Each row is a point. The points of each table are mixes of a few directions, plus a little noise. How many directions does each table use, and how many do they share? Where both have some left over, give the other angles between the two spaces (their principal angles), to ten degrees, smallest first.
In the rows, zero is written as 128.

First (6 x 3)
[[ 96 161 100]
 [209  74 179]
 [108 179  92]
 [122 125 129]
 [138  77 162]
 [ 95 152 106]]
Second (4 x 3)
[[187 127 142]
 [ 96 124 123]
 [ 54 163  90]
 [175  98 158]]
Directions: first 2, second 2, shared 2

First (6 x 4)
[[140  52 143 130]
 [ 85 249 116 134]
 [ 90  88 157 142]
 [165 137 108 117]
 [146 160 111 121]
 [143  83 133 126]]
Second (5 x 4)
[[104 173 128 133]
 [100  52 163 142]
 [170 139 105 114]
 [183  74 116 114]
 [ 82 202 130 136]]
Directions: first 2, second 2, shared 2

First (6 x 6)
[[ 88  77  76 128  89 141]
 [ 84 181 248 108 130  78]
 [184  91  43 112 105 166]
 [119 150 149 164 171 120]
 [130 131 125 142 143 130]
 [165 138 126 114 130 133]]
Second (9 x 6)
[[146 140 196 116 137 167]
 [159 125 165 142 138  95]
 [122 109 122 127 169 137]
 [123 153 138 108 181 139]
 [116 162  74 135  30  89]
 [ 61 109  40 100 203 182]
 [145 194 146 123  56  95]
 [157 108 167 146 120 112]
 [123  52 102 156 117 134]]
Directions: first 3, second 4, shared 1; angles 50, 90

First (10 x 8)
[[ 83  63 122 136 115 120 119  50]
 [ 86  97 104 121 155 165 147 142]
 [140 135 128 154 128 109  96  81]
 [ 69 103  97  99 148 193 161 177]
 [217 183 131 180 217  91 123 170]
 [129 131 130 110 132 139 153 171]
 [164 122 130 152 192 103 149 153]
 [147  76 184 108  65  49 152  79]
 [131 182 132 109  69 147  99 136]
 [113 188 121 111  59 165  80 120]]
Second (9 x 8)
[[201 185 121 165 146 134 131 122]
 [112 105 112  86 171  97  85 152]
 [119 118 142 100  68 159 190 140]
 [ 80 104 127 122 168  89  59 142]
 [152 189 152 178 114 128 114 141]
 [ 86  91 123 114 168 111 108 151]
 [181 187 137 175  74 139 121  61]
 [171 121 120  85  63 172 214 107]
 [ 52  51 121 129 178 121 129 135]]
Directions: first 4, second 5, shared 3; angles 80

First (10 x 9)
[[150 134 155 150 118 146 122 126 108]
 [175 133 105 141 155 112 137 147 153]
 [ 57 102 150 113  96 146  96  59  95]
 [138 133 134 134 127 131 131 137 126]
 [177 118 113 154 151 118 116 103 141]
 [143 127 143 144 123 138 119 114 115]
 [113 138 145 122 113 139 136 148 116]
 [165 149 153 149 123 143 139 163 117]
 [ 43 104  54  57 149  82 138 122 177]
 [119 141 127 116 125 127 145 163 133]]
Second (8 x 9)
[[157 131 136 145 127 138 124 126 119]
 [  7 120  99  48 110 116 143 147 135]
 [ 80 126 107 109  96 147 150  97 133]
 [ 93 125 121 104 122 126 131 135 128]
 [171 132 138 158 160 101 120 124 150]
 [176 131 146 152 144 128 113 142 117]
 [166 130 142 145 132 140 117 142 108]
 [174 132 136 162 136 128 126 111 134]]
Directions: first 3, second 3, shared 1; angles 40, 60

First (10 x 12)
[[129 129 130 123 130 138 117 129 137 135 133 138]
 [121 113 101 184 100  24 249 122  33  42  67  12]
 [129 129 130 125 129 135 120 129 134 133 132 135]
 [128 130 132 119 132 143 111 129 141 141 137 145]
 [128 127 126 132 126 120 137 127 121 122 124 120]
 [129 128 128 127 129 131 125 128 132 130 130 131]
 [130 133 136 114 135 155  97 129 152 150 144 158]
 [130 132 134 116 134 150 102 130 148 146 142 153]
 [129 130 132 120 132 142 111 129 141 140 137 145]
 [129 130 132 121 131 141 112 128 141 140 136 143]]
Second (8 x 12)
[[115 131 159 120 128 128  97 137 145 119 142 128]
 [154 121  64 144 128 128 191 109  93 147  99 128]
 [105 134 181 114 128 127  75 144 158 113 152 128]
 [122 129 144 124 128 128 113 132 137 124 135 128]
 [152 122  72 142 128 128 184 111  97 144 102 129]
 [148 123  81 140 129 129 174 114 102 142 106 128]
 [135 126 110 132 128 128 144 123 119 133 121 128]
 [ 94 137 211 108 128 128  45 153 173 104 167 127]]
Directions: first 1, second 1, shared 0; angles 60

First (9 x 14)
[[101 166 104 104 125 134 102 152  71 121  86  99  71 135]
 [ 67 157  88  85 133 146 136 129  95 159  91  87  94 183]
 [156 129 181 119 147 144 110 124 132 139 168 122 148 138]
 [249  76 149 207 105  46 122 118 170 110 141 225 171  33]
 [135  99 174 127 171 138 148 103 155 156 145 132 166 125]
 [ 83 159 134  91 145 165 110 145  89 123 115  83  93 151]
 [ 31 149  90 112 101 193 143 151 131  68 146  77 112 154]
 [210 120  83 167  52  60 121 121 164 137 158 191 153 136]
 [116  96 149 135 174 128 156 109 138 144 103 137 143  95]]
Second (8 x 14)
[[126 106  88 139 109 158 148  71 116 166  94 158 122 103]
 [127 106  89 138 110 157 148  74 116 164  96 157 122 103]
 [131 157 180 114 152  87 103 201 145  79 174  89 137 163]
 [126 108  92 138 111 155 145  78 117 161  97 155 123 105]
 [124  94  65 146  99 177 157  40 109 187  74 175 117  87]
 [133 174 210 104 167  64  87 246 151  52 200  64 141 182]
 [131 159 186 112 155  83 101 209 147  75 179  84 137 164]
 [129 118 113 132 120 140 136 105 123 141 114 139 126 119]]
Directions: first 5, second 1, shared 0; angles 50

First (8 x 18)
[[ 55 122 132 128 160 128  77 192 145 102 169 113 140 110 123 144  55 124]
 [ 71 129 105 150 144 111 127  97  95 122 169 120 170 113 140 152 146 140]
 [ 93 126  88 167 170 107 155  51  84 136 164 112 167 101 145 124 204 146]
 [183 121 136 140 120 131 146  62  99 143 124 146 109 134  99  91 167 116]
 [ 96 144  60 145 171 110 195 114 140 145  97  79 175 100 211 155 232 177]
 [249 122 182  95  81 159 123 150 163 141  69 165  45 162  76  74  91  92]
 [142 127 150 107 118 142 108 181 160 121 112 132 101 136 117 121  78 117]
 [136 132 168  91  57 136  97 178 140 117 116 160 117 165 114 166  48 113]]
Second (8 x 18)
[[118  44 165 109 102 151  71 185 106 102  79  99  52 163 137 141  93 132]
 [142 103 171  94  97 150  82 212 158 110  96 131  76 154 114 133  46 113]
 [137 186 105 139 145 114 165  93 146 146 160 149 179 105 120 119 146 124]
 [ 95  70 104 160 146 119 136  61  55 125 122  90 122 128 161 136 217 155]
 [123 137 114 139 138 120 143 100 119 134 139 127 145 120 133 126 155 133]
 [145 132 157 102 107 142 102 190 164 120 113 140 103 141 112 128  61 112]
 [108 159  68 177 171  97 193   8  82 152 172 122 199  92 149 122 245 150]
 [158 193 142 105 118 132 132 173 194 135 142 165 148 121  98 119  60 104]]
Directions: first 4, second 2, shared 1; angles 90

First (9 x 20)
[[136 117 117 123 133 130 135 118 118 120 128 127 127 118 123 129 126 131
  119 124]
 [157  84  85 108 141 134 158  92  90 100 130 125 123  89 114 127 116 135
   91 104]
 [189  29  33  82 157 141 198  48  44  63 132 121 118  45  96 127 104 145
   43  77]
 [116 146 148 136 122 125 115 145 145 140 127 130 131 144 134 128 133 124
  145 138]
 [158  80  83 105 142 134 162  89  87  97 131 125 123  86 114 128 119 137
   86 101]
 [ 90 190 187 156 110 120  83 179 181 169 126 132 134 183 150 127 144 118
  183 162]
 [ 99 172 169 148 115 123  98 164 166 157 126 132 132 165 142 128 139 120
  166 150]
 [115 148 147 139 121 127 115 144 146 141 127 131 129 144 134 128 134 125
  146 141]
 [ 92 184 182 155 111 121  89 175 176 165 125 134 133 177 147 129 142 119
  177 159]]
Second (11 x 20)
[[158 166 155 153 112 139 115 128 170 249 158 104 169 183 170 141 149 107
   91 161]
 [ 85 124 133 120 133 115 120 152 116  44 103 151  97 107 102 116 117 141
  184 115]
 [123 108 113 117 135 125 137 122 108  85 118 135 114 104 112 124 120 136
  133 114]
 [120 183 175 157 109 129  96 158 180 210 141 118 151 186 160 134 147 112
  142 163]
 [186  80  76 110 140 142 168  72  91 146 145 111 142  98 128 134 122 128
   49 109]
 [115  96 103 109 140 123 143 121  95  48 110 142 102  88 100 120 113 143
  143 103]
 [ 85 134 142 126 130 116 114 155 127  64 105 148 102 118 109 118 122 138
  185 122]
 [132  81  88 102 145 127 154 104  82  52 115 137 106  76  99 120 111 143
  120  97]
 [ 97 123 130 121 133 119 124 144 117  64 108 144 104 110 108 120 119 138
  168 117]
 [157 161 151 150 114 138 117 126 165 240 155 104 166 177 166 141 147 109
   91 158]
 [149 152 144 144 118 136 120 127 155 208 148 112 155 164 156 137 142 114
  102 150]]
Directions: first 1, second 2, shared 1

First (8 x 24)
[[123 113 147 142 140 137 141 106 148 136 139 107 131 140 121 140 144 112
  116 139 159 125  92 114]
 [115  97 173 163 155 149 157  76 174 144 150  81 136 154 115 157 165  93
  100 148 198 119  46  99]
 [126 124 134 133 132 131 132 120 135 131 131 121 129 132 126 134 135 124
  125 131 138 127 115 123]
 [131 133 120 123 123 125 125 135 121 126 125 134 127 124 129 124 123 133
  132 124 117 128 139 131]
 [146 172  63  74  88  97  84 206  60 102  95 197 117  87 148  88  74 180
  173  97  26 142 249 169]
 [128 129 127 128 128 128 129 128 126 127 128 129 127 128 127 128 128 128
  127 127 127 128 128 129]
 [130 132 123 123 125 125 124 136 121 125 124 135 128 124 130 122 123 133
  133 126 118 130 140 130]
 [126 122 137 136 135 132 134 117 137 132 132 119 130 133 125 134 135 121
  122 132 142 127 112 123]]
Second (11 x 24)
[[134 129 147 128 143 129 150 115 156 134 134 111 155 143 108 137 143 132
  125 125 162 155 109 107]
 [121 156  86 115 123 117 118 137 130 170 110 110 122  92 110  97 102 134
  156 153 106  88 107 147]
 [118 138 127 104 123 101 120 159  88  86 120 156 141 154 124 133 130 118
  118  77 129 181 174 136]
 [125 119 155 122 140 128 156 111 136 116 142 109 165 166 126 145 154 128
  109 121 167 153 132  87]
 [157 158 117 127 137 128 128 139 183 170 111 122 132  84  83 112 109 157
  170 143 123 149  92 149]
 [ 99 154  71  86 112 105 127 139  80 157 113  99 142 120 141  89 105 135
  143 156  96  56 153 117]
 [129 110 147 164 136 140 112 118 149 127 131 140  91 116 115 145 133  96
  121 125 141 135  76 161]
 [104  94 158 161 141 139 127 101 126 112 142 120 107 157 133 155 151  74
   90 121 167 119  79 130]
 [120  86 151 144 112 149 125 112  83  81 152 151 111 160 200 150 145 123
   91 126 111  99 182 104]
 [126 143 113 101 120 115 133 144 105 121 123 131 150 135 135 118 122 147
  134 121 115 133 170 114]
 [175 125 136 156 121 156 112 133 171 135 128 162  96  77 134 130 111 170
  157 144  89 141 131 155]]
Directions: first 1, second 5, shared 1
